Each row of a before or after table is a point. The points were changed in one or more steps. Then noise was added and the rows were shuffled. The steps act on columns, c1 being the first. Name the steps. A step turns or swaps two columns, mirrors them in a line or flattens them onto one, adds a multiple of one to another, or multiplies or shifts one. Angles are multiples of 10 degrees, from the lower column toward the higher: turns from -170 to 170, lines from 10 to 170 but not 90. Use the fewest steps. Two steps may share a column if one is a turn and the other turns, adds or multiplies; they go together, in the order done. Otherwise the lowest column goes first.

Before, 11 rows:
[[ 4.3 -3.7 -4.8]
 [-6.2 -7.4 -3.6]
 [ 3.8 -0.9  5.9]
 [-4.3 -1.6 -5.5]
 [ 2.3  2.3  2.7]
 [ 1.5 -2.4  5.3]
 [-6.9 -4.8 -2.6]
 [ 0.2  3.3 -4.5]
 [ 1.2  3.5  5.1]
 [-4.5  1.0 -3.4]
 [ 4.1 -6.2  2.2]]
After:
[[ 3.8 -0.5  0.0]
 [ 4.1 -6.7 -0.3]
 [-0.1  2.7 -0.3]
 [ 2.1  2.1  0.1]
 [-6.6 -4.6  0.5]
 [-4.5 -1.4  0.1]
 [-6.7 -7.8 -0.1]
 [ 0.6  3.1 -0.4]
 [ 4.3 -3.3  0.4]
 [ 1.5 -2.3  0.0]
 [-4.5  1.5 -0.4]]
Steps: multiply c3 by 0

Before, 11 rows:
[[ -5.1   0.3   3.2  -2.6  -0.6  -2.3   2.3  -6.2  -0.5]
 [  1.6   1.6   2.5  -8.0  -1.3  -2.1   1.4  -0.9   1.0]
 [ -0.1   1.5  -5.0  -2.1  -4.5   0.0  -0.2  -1.0   1.6]
 [ -1.9  -2.2   3.5   0.2   0.1  -5.6   3.0  -3.5   3.9]
 [ -5.1  -8.9  -1.6  -0.9  -0.3 -12.1   3.5  -6.1   2.3]
 [ -6.0  -5.0   3.5  -2.3  -3.5   1.0  -5.9  -7.3  -4.0]
 [ -6.4  -0.8  -1.7  -2.1   0.2  -5.6  -2.4  -0.4  17.0]
 [ -7.2   2.0   2.5  -3.8  -1.9   0.5   0.7   4.8  -2.6]
 [  1.5   0.7  -4.0  -0.8   1.1   1.0  -3.9   1.1  -4.8]
 [ -6.6  -5.3  -1.0  -4.4   1.5   1.4   3.1  -3.5  -3.9]
 [ -1.0  -4.5   1.3  -0.3  -2.2  -1.2   2.6   1.4  -0.8]]
After (11 x 9):
[[ -8.0  -2.5   3.4  -2.3  -3.4   4.1  -5.7  -7.5  -3.8]
 [ -1.3  -4.1   1.4  -0.5  -2.1   2.7   2.7   1.5  -0.5]
 [  2.1  -0.7   2.4  -8.0  -1.5  -2.6   1.3  -0.7   0.8]
 [  1.9   1.3  -3.9  -1.0   1.0   0.1  -3.8   1.2  -4.9]
 [ -8.7  -2.0  -1.2  -4.3   1.5   4.8   2.9  -3.3  -3.9]
 [ -0.5   1.0  -5.2  -2.2  -4.6  -1.0  -0.2  -1.0   1.6]
 [ -6.6  -1.6   3.5  -2.6  -0.1  -1.8   2.3  -6.3  -0.7]
 [ -2.6  -5.6   3.7   0.3   0.0  -1.8   2.7  -3.2   4.0]
 [ -6.7 -14.9  -1.6  -0.9  -0.2  -0.7   3.5  -6.1   2.4]
 [ -9.6   1.5   2.8  -3.7  -2.0  -1.4   0.6   5.0  -2.8]
 [ -8.5  -4.9  -1.8  -2.1   0.4  -3.1  -2.4  -0.6  17.2]]
Steps: multiply c1 by 1.3; turn c2 and c6 by -50 degrees

Before (10 x 14):
[[ -6.2  -0.4 -15.3  -4.0   2.8   3.4   4.7   0.5   2.5  -7.7   3.8   1.1
    7.4   0.2]
 [ -0.5  -0.4  -1.7   5.8  -5.3   2.3  -0.2   2.4  -7.8  -1.8   2.2   1.5
   -2.5   5.0]
 [ -1.6  -5.9  -0.5  -4.7   7.6   1.6   2.7  -1.2   4.4  -2.3   3.0  -1.7
   -0.9   2.1]
 [ -3.8  -1.5  -8.9  -6.5  -6.5   1.4  -2.6  10.1  -0.1   8.4   3.3  -3.2
    1.3  -0.7]
 [ -2.7   0.8   2.3   5.2  -5.3   5.8  -2.3  -1.3   4.1  -0.8   1.9  -1.7
   -0.1   4.2]
 [ -2.5   0.8  -1.1  -2.2  -5.4   0.9  -3.2  -0.6  -2.6   0.0   3.5   1.9
   -1.5  -4.1]
 [-11.0   0.3   1.4   2.6  -5.5   3.8  -0.1   1.0  -2.1  -4.6 -10.3   2.8
    1.2   2.5]
 [ -2.0  -6.9  -2.2   5.5  -5.3   1.9   3.3   0.6  -1.2  -7.7   3.3  -0.9
   -0.3  -3.7]
 [ -0.9  -0.8  -1.5  -2.6   0.2   2.3   0.3   0.1   3.6  -8.2   1.8  -2.4
    3.3   4.3]
 [ -0.6  -2.4  -6.0   5.5   1.6   3.6  -3.8   0.6  -1.1  -3.3  -6.3  -3.2
   -1.8   4.3]]
After, 10 rows:
[[ -2.6   0.1   2.0   4.1  -5.7  -6.0  -1.9  -1.2   3.8   3.4   0.0  -1.4
   -1.4   3.4]
 [ -2.0   6.8  -2.3   8.7  -5.6  -0.8   2.9   0.2  -1.4  -0.8   0.0  -0.5
   -2.7  -4.4]
 [ -0.4   0.6  -1.7   5.2  -5.2  -1.7   0.1   2.6  -7.9   3.3  -2.8   1.7
   -1.8   5.9]
 [ -1.6   6.0  -0.3  -0.8   7.8  -0.4   2.7  -1.4   4.4  -5.2  -1.0  -1.1
   -2.8   1.3]
 [ -5.9   0.9 -15.2   3.1   3.0  -3.1   4.4   0.9   3.0  -7.7   7.5   1.2
   -3.8   0.9]
 [ -2.9  -0.8  -1.2  -1.3  -5.3  -1.3  -2.9  -1.0  -3.2  -1.3  -1.7   1.8
   -3.5  -2.5]
 [ -0.7   3.0  -5.7   6.4   1.5  -3.4  -4.0   0.7  -1.2   2.0  -2.0  -3.0
    6.5   2.0]
 [ -3.5   1.6  -9.3 -10.6  -6.3  -0.8  -2.9   9.9   0.0   0.4   1.5  -3.0
   -3.1  -3.0]
 [-11.2   0.6   1.4   5.1  -5.1  -3.6   0.4   1.1  -1.8  -1.0   1.5   2.9
   10.3   4.3]
 [ -0.6   1.0  -1.2   4.1   0.1  -1.9   0.2   0.3   3.9  -7.3   3.4  -2.5
   -2.0   2.8]]
Steps: turn c2 and c6 by -170 degrees; turn c4 and c10 by 50 degrees; turn c11 and c13 by -90 degrees; add 0.7 times c12 to c14

Before (8 x 32):
[[ 9.8 -3.0 -4.4  5.9  5.9 -2.0 -1.7 -0.1 -3.5 -1.0 -7.0  1.8 -1.3 -2.8
  -5.8  3.9 -3.4  7.0 -4.2  0.4  0.3  5.9 -3.3  0.6  2.7 -3.0 -0.7 -4.3
   4.2  3.9  5.9  2.5]
 [ 1.3  0.0 -1.1  3.8  3.4 -4.5 -5.0 -0.3  0.9  4.4  3.9 -0.6 -4.2 -4.8
  -0.9 -3.3  3.9 -5.3 -0.6  3.5  2.3 -8.6  5.1 -0.3 -7.9  3.9  4.4 -2.3
   1.8 -1.7  2.3  3.5]
 [ 0.7  4.4 -9.1  0.3 -4.2 -0.3 -1.9 -4.6  2.9 -2.1 -3.0 -2.9 -2.6  7.1
   5.3 -7.8  4.1 -1.3  9.2 -3.4  6.4  1.5 -4.6 -0.7  0.0  4.5  1.1  1.6
  -7.4 -6.1 -2.0 -2.3]
 [-9.4  1.1  1.6  3.7 -1.6  9.3 -5.6 -6.4 -5.3  0.3  2.8  2.3 -4.7  2.0
  -1.2 -7.4 -3.9  4.0  0.8  2.6  1.9  2.5 -3.7 -4.5 -3.0  4.4  4.9 -0.7
   5.3  9.6  1.9 -1.2]
 [ 5.4 -1.6  0.1  1.2  6.1 -1.4 -7.0  1.3 -4.4  1.1  2.7  2.7 -6.3 -8.0
   5.0  4.7  1.8 -3.9 -1.6  0.2  6.4  3.5 -0.7 -1.3 -7.4 -4.1 -5.5  4.6
  -1.7  0.3  1.0  5.2]
 [ 0.0  1.2 -1.7 -5.0  2.1 -8.6 -7.7 -5.5 -1.0  0.7 -0.7  4.4  2.3 -4.6
  -1.4  3.2 -1.5 -2.1  3.6 -3.8  0.2 -0.6 -0.7  0.4 -0.7 -2.8 -2.6 -7.4
  -0.5 -2.9 -0.6  9.7]
 [ 1.7 -0.3  4.4  0.7  0.8 -5.5  3.5  0.1 -5.8  3.1 -2.5 -5.1  3.6  1.0
   2.4  2.0 -1.6 -4.7  1.5 -7.8 -4.3 -1.6  3.7 -0.8  0.5 -6.1 -4.4 -1.4
   4.6  1.6  3.5  4.1]
 [-0.9  1.4  4.1  4.2  0.7 -2.3  7.0 -3.0  0.6  2.3  3.1  4.5  4.3  0.4
  -2.4 -6.4  6.6 -7.3  3.4  0.4  0.6  3.7 -7.4 -6.3 -1.8  5.1 -0.4 -7.2
  -2.4 -2.7 -3.7  5.4]]
After (8 x 32):
[[ 0.9  4.3 -9.3  0.3 -4.3 -0.4  3.9  3.0  3.0 -2.4  2.5 -2.9 -2.5  7.0
   6.3 -7.7  4.2 -0.9  9.1 -3.5  6.6  1.7 -4.7  1.6  0.1  4.5  0.8  1.7
  -7.6 -6.4 -1.9 -2.1]
 [ 1.4  0.0 -0.8  4.0  3.4 -4.4  4.6 -2.3  0.9  4.3 -3.6 -0.6 -4.2 -5.0
  -0.8 -3.5  3.7 -3.7 -0.8  3.6  2.5 -8.6  5.1 -1.2 -7.9  3.8  4.4 -2.5
   1.9 -1.6  2.4  3.5]
 [ 5.5 -1.6  0.1  1.3  6.2 -1.3  5.3 -4.6 -4.2  1.1 -2.9  2.5 -6.4 -8.0
   4.5  4.6  1.8 -2.8 -1.5  0.3  6.4  3.4 -0.8  0.3 -7.5 -4.0 -5.6  4.6
  -1.5  0.4  1.1  5.2]
 [ 9.8 -3.0 -4.4  5.9  6.0 -2.0  1.5 -1.0 -3.7 -1.2  6.7  1.8 -1.5 -2.8
  -6.5  3.9 -3.2  5.1 -4.4  0.6  0.1  6.1 -3.4  1.8  2.7 -3.0 -0.8 -4.4
   4.2  3.6  5.9  2.4]
 [ 2.0 -0.6  4.4  0.6  0.7 -5.6 -3.0  1.6 -5.8  3.1  2.1 -5.2  3.5  0.8
   3.8  1.8 -1.6 -3.5  1.4 -7.8 -4.3 -1.4  3.5  1.7  0.7 -6.1 -4.6 -1.5
   4.7  1.6  3.6  3.9]
 [-9.4  1.0  1.7  3.6 -1.7  9.4  8.0  2.7 -5.3  0.2 -4.1  2.5 -4.8  1.8
  -2.2 -7.6 -3.9  2.6  0.9  2.5  1.8  2.5 -3.7  3.1 -2.8  4.2  4.7 -0.8
   5.4  9.3  2.0 -1.3]
 [-0.9  1.5  4.2  4.4  0.7 -2.5 -4.5  6.1  0.7  2.3 -5.1  4.4  4.1  0.3
  -3.6 -6.3  6.5 -4.9  3.1  0.5  0.6  3.7 -7.4  5.0 -1.9  5.2 -0.6 -7.4
  -2.4 -2.7 -3.3  5.6]
 [ 0.1  0.9 -2.0 -5.0  2.0 -8.5  9.3  0.8 -1.0  1.0  1.1  4.3  2.1 -4.6
  -2.7  3.1 -1.5 -1.3  3.5 -3.7  0.3 -0.5 -0.8 -0.1 -0.8 -2.6 -2.7 -7.3
  -0.6 -2.9 -0.6  9.7]]
Steps: turn c7 and c8 by 150 degrees; turn c11 and c24 by -160 degrees; add -0.3 times c12 to c15; multiply c18 by 0.7
